Each row of a before or after table is a point. One or more steps were done to the points. Then noise was added and the rows were shuffled. The steps act on columns, c1 being the first. Write out the steps. A step turns or swaps two columns, mirrors them in a line or flattens them onto one, adds a multiple of one to another, or multiplies or shifts one. Angles are multiples of 10 degrees, from the lower column toward the higher: turns from -170 to 170, lines from 10 to 170 but not 90. Use the fewest steps. Two steps may share a column if one is a turn and the other turns, adds or multiplies; they go together, in the order done. Otherwise the lowest column goes first.

Before (12 x 2)
[[ 29  35]
 [-22  37]
 [ 14  -4]
 [ 24   0]
 [ -8  22]
 [ 19  -6]
 [ 11   4]
 [ -3   9]
 [ 17   7]
 [-17 -10]
 [  8  -7]
 [  7  -5]]
After (12 x 2)
[[ 14  -7]
 [ 59  55]
 [ -6  16]
 [-44  58]
 [-18  36]
 [ 37  12]
 [-34 -14]
 [ 48   0]
 [ 41 -11]
 [ 16 -12]
 [ 23   5]
 [ 28  -8]]
Steps: multiply c1 by 2; multiply c2 by 1.6

Before (14 x 4)
[[ -2 -10   2   6]
 [  5   0   6  -2]
 [  2   3  -4   1]
 [  3 -11  -6  26]
 [  6   3  -3  -4]
 [  1  -9  -5   2]
 [  2 -11  -2   9]
 [  6  -3   0  10]
 [  1  -1 -11   9]
 [-24  -9   5  -1]
 [ -2  44   8  12]
 [  6  17   4  21]
 [  6  -4   6  -4]
 [  4   9   7   0]]
After (14 x 4)
[[ 10   8   9  20]
 [  3  -5 -10  21]
 [  6  -6 -11  46]
 [ 15   1  -4  30]
 [ -5   7  44  32]
 [ 15   6  -5  16]
 [  2 -11  -1  29]
 [ 15  -3   3  15]
 [ -5   2 -10  26]
 [ 15   4  17  41]
 [ 12   6   0  18]
 [-60   4  -9  18]
 [  5  -2 -12  29]
 [  5  -3   2  21]]
Steps: multiply c1 by 2.5; swap c2 and c3; shift c4 by 20

Before (10 x 9)
[[ 22   1 -12  35  13 -35 -18  33  10]
 [ -6  33 -16 -12   3 -11  28  -6   6]
 [ -9  -5 -28  23  27 -15 -11  52  -9]
 [ 13   7 -11  35   9  -6 -53  35 -27]
 [ 18   1   7  25  37 -12  -6  33 -20]
 [-15  -8 -15 -20  29 -11  12 -22  20]
 [ 10  -3 -15 -24   0  22  25  -3  23]
 [ 34   6 -40  16  20 -12 -11  16 -22]
 [-11 -22 -12   2  -4  -5  29 -12  -5]
 [  3  -8 -11 -56  -9 -13  27 -10   1]]
After (10 x 9)
[[ 13 -24   0  -2   9 -11  -4 -22  34]
 [ -9 -25   0  20  -9  -5  16 -12   4]
 [ 17  35  -1  17  21 -34   6  33  -5]
 [-21  60   0  11  21  -6 -19  35 -11]
 [-11  20   0  17  18 -15   3  51  21]
 [-13  20   0  12  44 -12   9  33   6]
 [ 26 -33   0  -9   2  22   5  -3  -1]
 [ -9  19   0   2  40 -12   2  17 -17]
 [  2 -58   0 -21  -5 -13 -13 -10  -7]
 [  4 -14   1 -34  -3 -11  25  -6   8]]
Steps: turn c1 and c9 by -70 degrees; turn c5 and c9 by 40 degrees; turn c2 and c4 by -60 degrees; turn c2 and c7 by 40 degrees; multiply c3 by 0
